Each row is a point. A path goes straight from each point to the next, and from the last back to the first. The post is the endless flat space through its rows: a point in 2 columns, a line in 3, a plane in 4, and so on, so that a path can go around it. How many times does the path go around the post? Going back the other way cancels.

Post (2 x 3)
[[-30  44  34]
 [ 45  17 -25]]
Path (19 x 3)
[[  7   1   2]
 [-49  52  -1]
 [ 43  43 -50]
 [ 30  88  -1]
 [-10  59 -25]
 [-30  35   5]
 [-17   9  21]
 [-36 -23  44]
 [-95  21  42]
 [ -1  52 -41]
 [ 17  67  -2]
 [ -3  53  46]
 [ 12  20  23]
 [ 27   2   0]
 [ 31  25  47]
 [-22  73  42]
 [  9  85  19]
 [ 10  48  32]
 [ 53 -33  35]]
Times around: 1

Post (8 x 9)
[[ 24  18 -52  30 -15  33  23  54 -10]
 [-50  41  21 -28  60  18  20 -56 -34]
 [  5 -10  21  23 -20  78  77 -27 -28]
 [ 19  10 -39  20 -35 -53  28  43   0]
 [ 28   1  85  79  25 -26  11   8  18]
 [ 11  12 -41  -5  30  14  62  38 -14]
 [ 25  -6 -34  15 -30 -62   5  20 -75]
 [ 10   5  28 -21  66 -10 -25  20  35]]
Path (17 x 9)
[[ 79  -1  30 -42  12  45 -11  15 -30]
 [ 35  -7  38  18  43  30  30 -50 -33]
 [ 22  -5  -4  95  74   6  57  57  -3]
 [-41 -32  89  31  12  83  68 -55 -16]
 [-32  79  20  33  21  53   1  14 -10]
 [ 17  -7   1 -42  17  36  -6  32  20]
 [-15 -56 -30 -22 -12  25 -15  14 -40]
 [-45  -1   9  -9  25  33  73 -45  49]
 [ 16  18 -59  12  94  -6 -28  39  -2]
 [ -3 -80  36  30  23 -12  37  15  21]
 [-17 -16 -46 -85 -32   0 -14  15 -31]
 [ -8  53  87  22  45 -18  85  -2 -18]
 [  7   1  11   2 -58 -16  72 -42 -23]
 [ 20   6 -12  30  -6  -9  40  -3  75]
 [-43 -45 -31  -6  20  45  33 -33 -71]
 [-33   5  18  11  12  39   2  -8 -12]
 [-11  44  43  31 -21  41  63  34  32]]
Times around: 2

Post (13 x 14)
[[ 32  19  36  27   9 -29  24  -7  32   4  38 -17 -13  33]
 [ -1  20  16  86 -30  46 -31  -6  18 -26   5   1  22 -14]
 [-31 -34   7  25 -11 -11  14  60  11  -1  17  -1  10   3]
 [ 21  11  18  -7 -29 -53 -14  60  -3  -3 -14 -29  61  30]
 [ -3  -4  -2 -44 -28  18  -5  23 -34 -14  -4  -6   9 -11]
 [ 15   8  22   0  -1   4  -3  29 -45   6  13  48   7 -13]
 [ 18   4   8 -22  45 -12 -21 -10 -35  39 -12  -5 -55  -1]
 [ 29 -10 -43  17 -22 -17  -2 -10 -13   1   5  43  29  14]
 [ 14  13  22 -17  -9 -66  17  36  55  15  15   1  39 -15]
 [-22 -16  19  11 -20  29  17  -6 -34  14  -8  22  52  -3]
 [  5 -17   9 -16  15  -3 -24  23  16  -6  24  21  45  32]
 [ 43 -26  54 -16  65  26 -11 -17 -61   0 -87 -14 -94 -14]
 [ 28  -7   8  28  19  -6   8  36   1  -2  27 -23  29 -13]]
Path (26 x 14)
[[ 12 -57  19   7  38 -21 -20  47 -14  -2   6 -29  50  49]
 [ 19  52  49 -95   2  -6 -12  41 -37 -20  32  23  45   0]
 [-16  73  -1 -21 -21 -69  14  33  -1  11  28 -17   7 -14]
 [ 16 -30 -10  41  13 -31  14  85 -13  -7 -19   8  30 -12]
 [ 30   3  -4  41  19   5 -26  58  28  36  10 -24  35 -22]
 [  8 -38  73  -5  -9 -14  32  36 -32  18   7  73  59 -16]
 [ 18  -9  67  50 -11  -2  46 -12  -9 -17   3   1  44 -11]
 [ 10  32 -23 -37 -19 -71 -13   8 -26  18   6 -10 -10  63]
 [ 26  30  19  18  20  14   7 -12   9  43 -34   4 -19 -12]
 [ 24 -27  -2 -45  32 -34  -3  44  57  44  75   7  36   8]
 [  0 -27  -1  29   0  36 -41   5 -14  27  53 -22  29 -10]
 [ 33  18  -1 -14 -11  17 -17  31 -36  -2  18 -11 -23 -32]
 [ 41 -34   6  47 -13 -25  51 -36 -26   1 -15   7   1  12]
 [ 48  19 -13  65  11 -24 -38  27 -46 -38 -10  13  18   7]
 [-48 -62  -2  14  36  30   0   6 -23  -5 -10  -5  31 -26]
 [-39  33  57 -36  15 -30  22   0  67  17 -30   3  15 -18]
 [ 86   8  -3   7  17  16  -3  -1 -43   5 -57  49  12  -6]
 [ 50 -43 -13  11  11  -6 -32  27   6  11  12 -13  14  -1]
 [ 38 -11  -9 -18 -14 -19 -65  23 -34 -15  47  -3  65  14]
 [-47  -3   0  24   4   5 -16   3  21  12  17  -8 -36  -4]
 [-18  14  14   0  34  19 -31  44 -34  -2   9  54  50 -25]
 [ 10  12 -32 -20 -35  32  12 -36 -21 -20  -5  12  -3   7]
 [-26 -40 -10  -3  -1  -3  18  64 -59 -26   9 -14   5   6]
 [-14  10  22 -41  20 -29 -37  69   1 -23  -3  34 -29  17]
 [ 32 -11 -22 -32 -31  -4   8  12 -34 -16 -17  28 -13  38]
 [ 44  -7  39  44 -19 -33  11  25  22  16 -21   8   4 -22]]
Times around: 4

Post (17 x 18)
[[ -3 -18 -16 -27 -19 -21 -13  10   2  30 -26   2 -11  22 -33  20  -3 -14]
 [  2  42 -48 -19   9  34  -2  16 -12 -14  -2  -6 -17 -33   7  -9 -20 -69]
 [-22  37  19 -27  -4  12  -3 -16 -21   6 -25  19 -45  39 -19   9 -37 -39]
 [-28   8 -27 -19 -13  23  74   3 -11  25   2  13  -1   4   7 -26  28   1]
 [-13   6  41 -21   9   5  21 -28  -5 -36  22 -57  -2 -12 -13 -30 -17 -40]
 [ 15  -5  10  -5  -3 -25  30  41  -1  30 -24  30 -35   8 -35  35  -5 -18]
 [ 12  24  22 -23  23 -25 -22 -14  -1  23  48  56  41  61 -11   3  -3 -47]
 [-47  43  10   2  10  -8  43  -8  25 -23  37 -26  20   6  -6  48  31 -47]
 [ -7   7 -41  14 -10  47  67  22 -11 -12  22  -4  18   6   6 -17 -27  26]
 [ -3  -2  15 -49 -11   8  14 -32 -24  -9 -18  13 -10 -32  -1  -2 -25  21]
 [-13  15 -25  20  28  63   2  50 -62  18 -14 -66  49  10  -8  30  46 -16]
 [ -2   5   8 -13  -5  36  25 -33 -16 -35 -11   1  19  -2 -34 -18   4 -10]
 [-24 -37 -35  25  10  95  50  26 -18  16  -8  44  74 -26   1 -28 -58  20]
 [ -6  21 -23 -26  20   8  66  31  42  10 -21 -45   8  -3  35  47  31 -30]
 [ -1  10  -2  -7  -1 -22  30 -33   5  15 -44   5 -18 -22  11 -24 -11   3]
 [ 20 -16  12 -32  15   4 -59  -6  -3 -12 -25  13 -45  -4 -14   0  16 -15]
 [ 25  46  45 -28 -20  -8 -37 -19   8  14  29  17  14  21  -6 -33  11 -33]]
Path (25 x 18)
[[-29  35   8 -75 -33  20  26  -8 -38  -7 -23  28 -25  -1 -28  30   7 -15]
 [-14  30 -35 -18 -57 -21  26  14 -30   7  -6 -14  -2  41 -14  17 -37 -33]
 [-19  21 -43 -37 -19  46  39 -33 -13   4 -19  35 -17  52  -8  54 -11 -16]
 [-10   4  39 -91  -4 -27   1 -36  13   3   1  10 -41  14  -1  93 -13  24]
 [ 17   3  -4 -77 -27  56  45  -7 -27   0 -27 -43 -22 -12  -2 -36 -35  41]
 [-46  24   2 -55  38 -27  31 -20  25  15 -35  40  11  15  26  50  -9 -21]
 [-26  13 -35  41   5   6  20  48  17  48  18   5  60  23  28   7 -29 -11]
 [-31  48  75 -10 -28  16  44 -53 -62  28 -49 -11 -42   0  11 -34 -17  -9]
 [-16  20  18  17 -18 -13 -14  -3 -16  34   7   3   2  -3 -33  21  33 -43]
 [ -7  20  34   2  54 -23  45 -48 -12 -15  -5  13  68  -1   8  14 -60 -62]
 [-22  50 -19 -18   4 -15 -23   4   6 -17  -4 -16  21 -14  30  57 -76 -23]
 [-11  16 -13 -29  45  31  20   2  25 -70 -44   1 -12 -63  18   6  15  -4]
 [ 10 -12 -22   2  16 -10  13  53 -18  -8  44 -36  16  11 -14 -13  -6 -46]
 [ 16  13 -34 -27  24  53 -53  -2  -3   2 -31 -25 -29  35  35 -10  21 -62]
 [-36   3  25  30 -22  30  36 -10 -60  -2  16 -55 -34  49 -48   2  31  17]
 [ 25  46 -15  -7  51 -22  51 -43  21  21 -32  68   5  -7  32 -13 -26 -16]
 [ 28  16 -11 -28  52  22  -9  60  -3 -13   3  41  -9   3   1  56 -56 -40]
 [  4  14  23   9  42  -2  -5  -8  17 -59 -13 -17 -12 -16   4 -27  29 -23]
 [ 41  32  11  33  25  -6 -23  29 -26 -39  13 -71 -30  23 -19  10 -32   8]
 [ 42 -30 -24 -41   0  21 -12  17  -2 -12  25  14 -29  27 -65 -23 -20 -33]
 [-19  47 -25 -61  -8  14  39  23  34   7   8 -24 -17   5  18  -9 -23 -11]
 [  0 -39 -32  -2  -5  22  -3  31  -3 -30   5  22 -38   0  -8 -53  37  34]
 [-20  41 -13  28 -28   3  -6  25   4  23 -15  48 -28  20   4   7  17  -5]
 [-36   3  21 -15  -9  64  14 -40 -36 -13 -22  -6  85  24 -28  22  58  -2]
 [-25  19   8  33  -5 -20 -33  40 -35 -17  22 -59  26   4 -51   3  28 -88]]
Times around: 2

Post (17 x 18)
[[ 42   6 -52 -31   8  19 -21 -12   9 -60   9  -6  32  -3 -18  34  17  -3]
 [ -1 -22  -6  -5   8 -10   0  32 -34 -35  -6  21 -13 -16  -4 -46 -28 -23]
 [ -8  41   5 -12  44   0 -30   4  28  21 -24 -11  36  18 -15   8   3  43]
 [ 26 -17  18 -20   3  -4  30  31  15  -5  -3 -28 -33 -33 -20 -35 -43   0]
 [-30  16  21  18   9  18 -14   1  17  31 -47  13  15  -7 -15  41  37  30]
 [ 15 -30 -10 -39  10 -33  38  -8  -8   1   9   8 -33   8 -18 -10 -18 -17]
 [ 27  17 -59 -27   3  35 -17 -34 -15 -44  20  25 -31  -5  -3 -12  15  42]
 [  4  39  22   1  16   4 -32  38  42   4 -14   1  26  24 -45 -34  53  -8]
 [ 18 -21  18 -38  11 -16  34   6 -11 -12  25   8 -35 -19  36 -13  -1 -34]
 [-40  40  28  -1  30 -15   8  14   9  -3  -8 -35  25 -17 -39  12  33  14]
 [ 16  -2   8 -11   6 -41  24 -60  20 -36  21  18 -23 -31 -18 -21 -44 -39]
 [  0  42  10  13  41  17 -52  12  -9  22  24   1  47   3 -53  26  31  32]
 [-11  -3  15   8  24 -16 -39   0  12  19 -22 -13  31 -28 -20   6  45  46]
 [ -5  39  24  23  -4 -11  -3  11  -7  48 -31 -25  45 -12 -27  -7  18  27]
 [ 21 -26 -58 -34   8  48  14 -10  -2 -45  20  64  38 -22 -21 -20  16  22]
 [-23 -20 -45 -21 -28  39 -22 -27  36 -35  31  17  12  13 -15 -20  17  -5]
 [ 28 -16 -27 -32  35 -10  -6 -14 -21   5 -14  -2 -47 -71   8 -19 -24 -53]]
Path (31 x 18)
[[  3  79  39   3  43  27  -2  33   7  -3   0  10  32  46 -11 -62  31  33]
 [ 34 -11  19 -18   1  -3  -7  16   3 -24 -28 -11  56 -87 -35 -56  47  -5]
 [-27  48   3   3  25  -8 -30 -25 -30 -48  22  11  25  -9 -36  13  51 -50]
 [ 41  31 -13 -20  34  25   9  51 -24 -52  20 -52   7  -5 -37 -67  25 -17]
 [-11   1 -34 -19  46  15 -15 -52 -41   4  21 -12 -10 -73 -40   2 -42  49]
 [ 67  25 -17 -15  24 -49  -8 -62 -62  10  34  27   8 -43 -65  -4 -34  58]
 [ 29  13 -49 -27  20  31 -68  30  16   2 -44 -37  -4 -55  -1 -29  46  35]
 [  2  27  -1 -27  87 -20 -11  -1 -17 -51  28   2  24 -33  33  40  15  32]
 [ -6  26  13   0  26  10  -8  54  11  -2 -19 -58 -21  23  14  19  43  -2]
 [-11 -17 -18 -22  31 -11   0 -47  71 -11 -37   4  22 -36  -5  21 -13   1]
 [ 18 -11  18  -7   3  26 -16  16  53  -4  22  75  38   9 -19 -33   2 -28]
 [ 57  -3 -22 -20  -2   2 -28  77 -20 -59   0 -10  69   0 -68 -50 -45 -19]
 [ -2 -26 -19 -20 -33  25 -14  75 -28  26 -45   0  -3 -11  30 -41   2   9]
 [ 21  -7  -7   0 -11 -57 -55 -38  11   1  12  -4 -60   6  28 -27 -61 -70]
 [ -1  14  -4 -24 -20  28  32  20  61  23  19 -52 -14  29 -31  17  95  35]
 [ 27  -3 -46 -29  71  -3 -24   1 -70  -7  27  19 -19 -93  -2   1  72  -9]
 [ 44  23  19   5  16 -30 -38  16  13 -50   2  -5 -14 -23 -39   5 -12   5]
 [-22  18  13 -19   4  14   2  19  15 -76   1  35  35 -20 -55  -3  74   6]
 [ 41 -11  13 -11  30 -65  -8 -95 -16 -20  -3  -4  -8 -93 -21  13  -6 -75]
 [ 14 -33  22  14 -30 -34  -6 -12  26  18 -62  29  28 -47 -55 -38  15 -11]
 [-24  36 -14 -39 -57 -21  54 -46  62 -23  40 -49 -25  18 -56 -15  40 -19]
 [-41  29  -9 -36   8  10  25  49  15 -22  32 -38  38   2  -6 -21  81  10]
 [ 13 -50 -20  29 -39   4  30  -7 -40 -14  21  16   5 -39  -6  27  -9   0]
 [-15  14  19 -10  35 -26 -25   8  16  19  55  31  19   7 -31 -56 -37  18]
 [  1   5   2 -44  -1 -17  16  18  44 -22 -48  20   2  12 -24 -22  16  12]
 [-14  -9 -21 -33 -27  41 -60 -11  13   2   1  18  10   0  -7 -37  32 -24]
 [ 58  13   2 -34  -7  -4  51  15  -6   1 -11  16   0 -77 -28 -15 -34  43]
 [ 77  34 -14 -34  10 -20  31 -64  72 -12  31   3  12  27 -27  14 -59  15]
 [-18  29   6  -4  -4   5  -3  -8  44   1  45 -29   8  28  31  26  17 -27]
 [ 18 -15 -17 -14 -15 -12   7 -21   3   0   7  21 -54  -7  -2  15  52  -7]
 [ 15 -25 -26  22  43  62  26  39 -51  22  -5  30 -46 -62 -10  11  -9  21]]
Times around: 1

Post (17 x 18)
[[ 12  -7   6   3 -22  -2   9  16  30 -20 -62 -22 -52  21  59 -31  17  13]
 [-26  78 -35  -3  13  32 -13  -8 -79 -26  54 -18 -18  26  40 -51  15 -36]
 [-13  34 -87 -18   9  21 -13   8 -21 -57  35   6 -28 -10  -5 -29 -30  -6]
 [ 24  -9  -4   8   5  -4 -52  13  15 -34 -47 -54 -18   4  41 -32  -2  31]
 [ 20 -16   4  29  24   7 -38  29   8   7 -48  -1 -28  -7  42 -27   8  76]
 [  8 -11 -27   1 -26  26  10 -16  -7   7 -34 -17 -27 -14  -5 -34   9  33]
 [-11  29 -33 -30  15   4  -7  -1 -57  -1  31 -21 -18   9  54 -28 -30  -6]
 [  9 -23  23  29 -18  -2   0 -32 -25 -25  11  35  -9   5 -15  22  -6 -26]
 [ 23 -30 -29  14 -22  -7 -10  12  34   9  -4 -30  -3 -13  14 -31  42  23]
 [ 13 -31  -4  -3  14  21   1 -24  13   9 -11  -3  17  -3 -23  38  15 -35]
 [ 24 -12 -15  31   0 -13  10  10 -17  -7  -5 -14  -2  26 -47  17  -9  -8]
 [  0 -17  49   2 -10  26  37  21  26   4  22 -13 -12  -2 -25  20   8  14]
 [ 11 -27 -10 -18  13 -27   8   6  -5 -27  13  -2 -19   1 -43  15  29   3]
 [  6 -32  11  28  -1 -16  16  36 -30 -11   0 -12  10 -28 -27  38   4 -52]
 [  2  -8  14 -16 -41 -12  -9  40  11  12  12   6 -19 -10 -26  16   9 -36]
 [ 14 -49  14  21  21  -7  -5  -4  -5  15  40 -14 -33 -12 -34  22   1 -36]
 [-16 -27  26  10  14 -21  13 -18  23  19  15   4  15 -30 -45  -1  -2 -23]]
Path (26 x 18)
[[  0 -13   1  24  57 -17 -30 -18 -57  22  54 -41  23  -1  32  -7  20  -7]
 [  1   5 -21  19  29 -35  -5  19  35 -47 -16   0 -31  11  27  15 -25  -2]
 [ 10  11 -59  -7 -32 -27  14  35  12 -52   0  12 -39  -9 -25 -36  21  17]
 [-24  29  57  20  77  -9 -21  38   5   0 -21 -26  18  -5  16 -51   1   2]
 [  6 -33  66   8   3  24  21  68 -48  31  10  23 -29  -6  24  37  44  40]
 [ 28 -17  34  -7  11  15   5  -4 -47  -9  10  20   2  49  10  39  19 -22]
 [ 39  22 -18  16 -29 -28 -31  18  10 -44  -6   0  18  56 -37  13   2 -20]
 [ 13  28  -9  39  20  48 -55  36 -23 -66  -4  -9  31 -44 -23  10 -32  -6]
 [ 29 -21 -26  -3   6  33  55  18  -6  38 -22 -41 -19  -4 -25  -3 -44 -27]
 [ 13 -41 -62 -36 -13   9  19  16  14  12   8   9 -58  11 -20 -24  53  24]
 [-29  36   3 -15 -13 -18   3  54  -7 -33  11   9 -61  64   3  19  29  -7]
 [ 33 -15 -30  -5  95 -11 -55 -26 -22 -62  -8 -33  -8   0 -27  71   6 -30]
 [ 27   1 -14  56  34  31 -14 -22  39   1  32  25  -1  -5 -49   8   8  13]
 [ 16 -46  74 -26   5 -14 -45  24  54  18   9 -43 -21 -25  25 -19  -8   3]
 [-36 -23 -59 -25  -8  -2  35  20  -6  -9  27 -25  -5 -33 -76 -41   0 -36]
 [  1 -17 -53  36 -16   7 -20  55  18 -50  29  -4 -56 -12 -39  13 -10  -9]
 [ 13  -8  17 -18  16 -27 -27 -24 -79 -14  17  -3  16   6  39  56  -5 -67]
 [ 18   0 -22 -48  -3  50   3 -31  21  46  12   3 -38   9   6   0  64 -10]
 [ 60 -60  31  41 -14 -32 -22  -6 -40  20 -41  19 -33  -8 -21  51 -23 -35]
 [ 22 -12 -35  45 -43  -5   5  -5   5  46   2 -66 -10 -31  20 -33  35  24]
 [  3 -32  34  -3  37 -30 -69 -27 -19  -5 -29 -23 -32  26  43  10 -16  -6]
 [-30  -5  17 -32  -3 -31  14  30  30  35  60 -38 -18  24  10   3 -38  27]
 [-23  26  -5 -15 -29 -14   7 -74 -15  48   9 -20 -19 -10 -37 -27   1 -14]
 [ 37 -16  -1   8 -15   1 -16   3   7 -61 -35  40 -39 -27  21  37 -22 -53]
 [ 12  18   0   6   3  -6  31 -13 -30  -9  47  16  13  32 -22 -34  82 -20]
 [-23 -19  24  34 -13  22  12 -32   6  21 -45  18   5 -23  61 -52  14  -3]]
Times around: 3

Post (17 x 18)
[[-25  23  -9  34 -20   0 -21 -47  -9 -22  -9 -23  12   7 -21  16  29 -20]
 [ 11  -4 -22   9  11 -10  22 -15 -40  -1 -30  39  34 -17 -15   5 -17 -11]
 [ -7 -20   8   5  12 -22 -12   4  16   7  -1  -5 -31 -15  -2 -22 -14  21]
 [  2  32 -16  49 -27 -70  -7 -77   3  10  55 -12 -11 -11 -33  52  33 -59]
 [ 41 -16  53  -6  14   5  13  39 -11  11  35 -26  46  -2 -10  33   9  -1]
 [ 22  29   2  -3  17 -26  19  13  10   6  -8   4 -27  -6 -16   7   7  17]
 [-14  23 -18  22  30 -16   3 -33  -3  -7  58  10  -4  31 -36   3 -19 -17]
 [ 43  22  16 -12   2 -23  -4 -21 -22  -3 -10   1   1  -2  14 -19   3  23]
 [ 39  33   9   7 -14  -2 -24   5  -2   2 -35  14  -6  24  25  -8  -3   2]
 [  7 -17  48   9  17  30  39  27 -17  13   4   1  23  -1  30  27  10  31]
 [ 22  26  -7   9  25  34 -26 -10   6 -37  -2   9 -22  -3  32   3 -37  25]
 [  8  28   7   0 -10 -32 -26  11 -24   9  -5  22  -2 -14  -4  -2  -1  44]
 [ 26  -5  -3  -8  40  38  -6   0  36  23   0 -21  40  -4  28  46  13  -5]
 [ 27   3  54   4  38 -25  24  34  10  30  14 -20  61 -10   7  17  -7  12]
 [ 31  59 -14  14 -20 -12  -8  15 -31  12  -4 -24  -4   3  64 -10  16  -7]
 [ 33  15 -18  40   2 -18   7  -7  -7  14   2  27   9  -5  11 -32  19  21]
 [-32 -13  21 -27 -10  22  12  -4  65 -10  14  15 -39 -22  -4 -27 -15  12]]
Path (26 x 18)
[[ -9  44  16  29  47 -95 -51 -42  31   9   0 -32  26  -9 -39  17  48  18]
 [ 38  33   3  11  56 -13  24 -15 -12  19  36  21   4 -14 -15  20  10  45]
 [ 59  23  14  18   7  -4  34 -17  -8   8  31 -32  11 -19  10  -1 -24 -40]
 [ 19   3 -46  20   3  34 -12 -14  48   7  12   9  38   9  20 -37   4 -20]
 [-48 -30 -45   3   5 -15 -59   5  28  17  -3  11  24  -6  -1 -10 -20 -11]
 [ 39  14 -33 -16  51 -20   1  -2  30  15  46  -7   5   8  23  37   6 -15]
 [  1   4  -4  25  18  -8   7  -9  -8 -36  21  15 -20  16 -40 -40 -15  -6]
 [ 11   3  20  -7  12 -80 -32  14 -68  34  -3 -10 -12  25 -24  11  28 -12]
 [ 11 -10  40  -1  40 -56 -46  48   6 -39   0  -5 -55  10 -12 -40 -35  80]
 [ -3  36 -46  10  -1 -21 -65  11  16  -5  38 -11  50  23 -33 -26 -64 -19]
 [-21   5   0  23  39 -43   2 -20 -11  39  50 -28  13   0 -37  20   3  29]
 [ 82  26 -35  23  28 -13 -26 -35 -33  -6  49 -37 -11 -41  10  18  -6   4]
 [ 34 -23  19  14   4 -78 -34 -23  13  36  32 -11  24 -12 -28  28   1  33]
 [ 55   2  30 -27  83 -14  17   5  76  27 -20 -31  22   2  -3  56 -45  -8]
 [ 15   0  20  -9  28  -2  60   5 -20  11 -25  36   6  -7 -29 -18 -48  -7]
 [ 37   6   1   7   2 -13  42  -4  -6  36 -15  20  30 -20  18  -1   2 -58]
 [ -4  36 -32  30   8  22 -55 -19  -3   0  51 -12 -30   9 -22 -33 -13  24]
 [-32 -24  -6  10  -9  45  20  60  -7 -17  42 -11  10 -11 -11 -35 -38  41]
 [ 37  28 -11  47  35 -58   4   1 -54  26  20  -8  48  31  -8   1  31  26]
 [-20 -16  54 -45 -27  -2 -43  26 -45 -46 -22 -11 -41 -42  12  11   1  23]
 [ 15  54 -17  14  31 -25  23 -32 -30 -24  15   1 -42   0  45 -35   1  12]
 [  7  42  -7  27   7 -46  40  36 -26  21 -10  19  19  16 -13  -5  21 -12]
 [  6  -7  32   8  17  19  -5 -33  -5   3   5  39  32  57 -21 -13 -16 -27]
 [ 68  24  26   0  34 -23 -11  16 -57  18   0  -6  -8 -45  35  28 -37  29]
 [ 30  20  49  -5   7  32  27   9 -15 -10 -17  31 -13  -4   4  27 -21  46]
 [ 21 -11  55 -34  45  25 -26  10   9  -2 -13 -22 -15   2   2  13   0  13]]
Times around: 1
